Each row of a before or after table is a point. One or more steps were done to the points. Then noise was added and the rows were shuffled. The steps act on how far a point lies along the listed directions, d1 being the first. What was done? A step turns or swaps two directions, mirrors them in a line or flattens them onto one, adds a multiple of one to another, or multiplies one. Angles are multiples of 10 degrees, from the lower direction toward the higher: turns from -170 to 170, lines from 10 to 170 but not 90. Use the fewest steps. Two steps may share a direction if one is a turn and the other turns, adds or multiplies; they go together, in the order done. Otherwise the lowest direction goes first.

Directions:
(1): [-0.39  0.11]
(2): [-0.11 -0.39]
Before (12 x 2):
[[ 0.27 -0.16]
 [ 0.64  0.18]
 [-0.35 -0.06]
 [-0.18 -0.05]
 [-0.24 -0.38]
 [-0.08 -0.46]
 [ 0.07 -0.06]
 [ 0.12 -0.30]
 [ 0.29 -0.38]
 [ 0.70 -0.09]
 [-0.20 -0.25]
 [-0.25 -0.32]]
After (12 x 2):
[[-0.35 -0.04]
 [ 0.70 -0.11]
 [ 0.14 -0.23]
 [-0.22 -0.20]
 [ 0.30 -0.26]
 [-0.06 -0.34]
 [ 0.25 -0.15]
 [ 0.08 -0.06]
 [-0.20 -0.27]
 [-0.18  0.00]
 [-0.19 -0.20]
 [ 0.62  0.06]]
Steps: multiply d2 by 0.7

Directions:
(1): [ 0.24 -0.05 -0.45 -0.26]
(2): [-0.33  0.33 -0.30  0.15]
Before (12 x 4):
[[ 0.44 -0.26 -0.29 -0.46]
 [-0.01 -0.02 -0.30  0.04]
 [ 0.24 -0.25 -0.02 -0.34]
 [-0.24  0.34  0.13  0.47]
 [ 0.35 -0.30 -0.23 -0.31]
 [-0.05  0.08 -0.28 -0.19]
 [ 0.62 -0.29  0.05 -0.36]
 [-0.62  0.30  0.00  0.52]
 [ 0.07 -0.16  0.15 -0.10]
 [-0.04  0.34  0.02  0.01]
 [-0.03  0.14  0.52  0.23]
 [ 0.20 -0.40  0.27 -0.18]]
After (12 x 4):
[[ 0.58 -0.19 -0.08 -0.13]
 [ 0.37 -0.14  0.42 -0.08]
 [-0.12 -0.04  0.20  0.05]
 [-0.16  0.17 -0.24 -0.11]
 [-0.06  0.01 -0.29  0.09]
 [-0.46  0.25 -0.01  0.30]
 [ 0.23  0.16 -0.07 -0.21]
 [-0.58  0.40 -0.01  0.26]
 [-0.39  0.19  0.17  0.12]
 [-0.45  0.39  0.32  0.42]
 [-0.30 -0.06  0.40  0.21]
 [ 0.54 -0.50 -0.31 -0.31]]
Steps: swap d1 and d2

Directions:
(1): [ 0.61 -0.16  0.02  0.37  0.21 -0.07 -0.07 -0.28]
(2): [ 0.33  0.19 -0.31 -0.08 -0.14 -0.19 -0.28  0.52]
Before (8 x 8):
[[ 0.40  0.05 -0.26 -0.07  0.11 -0.14 -0.26  0.09]
 [ 0.27  0.23 -0.23  0.01 -0.09  0.07  0.00  0.54]
 [-0.10  0.05  0.06  0.04 -0.12 -0.05  0.08  0.06]
 [-0.77  0.02  0.29 -0.31 -0.21 -0.12  0.21  0.01]
 [ 1.38 -0.09 -0.27  0.38  0.19 -0.27 -0.27  0.19]
 [-0.22  0.07  0.18 -0.42 -0.11  0.17  0.12  0.14]
 [ 0.26  0.31 -0.58 -0.19 -0.27 -0.20 -0.34  0.79]
 [ 0.44 -0.03 -0.17  0.18  0.09  0.05  0.03 -0.26]]
After (8 x 8):
[[ 0.39  0.06 -0.25 -0.09  0.09 -0.16 -0.27  0.11]
 [-0.07 -0.03  0.25 -0.25 -0.01  0.18  0.16 -0.08]
 [-0.55 -0.11  0.40 -0.11 -0.06 -0.11  0.27 -0.29]
 [ 0.23  0.08 -0.27 -0.01 -0.05  0.02 -0.01  0.02]
 [ 0.61  0.06 -0.41  0.16 -0.03 -0.17 -0.26  0.31]
 [-0.06  0.01  0.09  0.08 -0.09 -0.06  0.08  0.00]
 [ 0.42  0.14 -0.15  0.16  0.02  0.09  0.03  0.34]
 [ 1.07  0.08 -0.42  0.08 -0.03 -0.30 -0.32  0.59]]
Steps: flatten d1 and d2 onto the line at 60 degrees
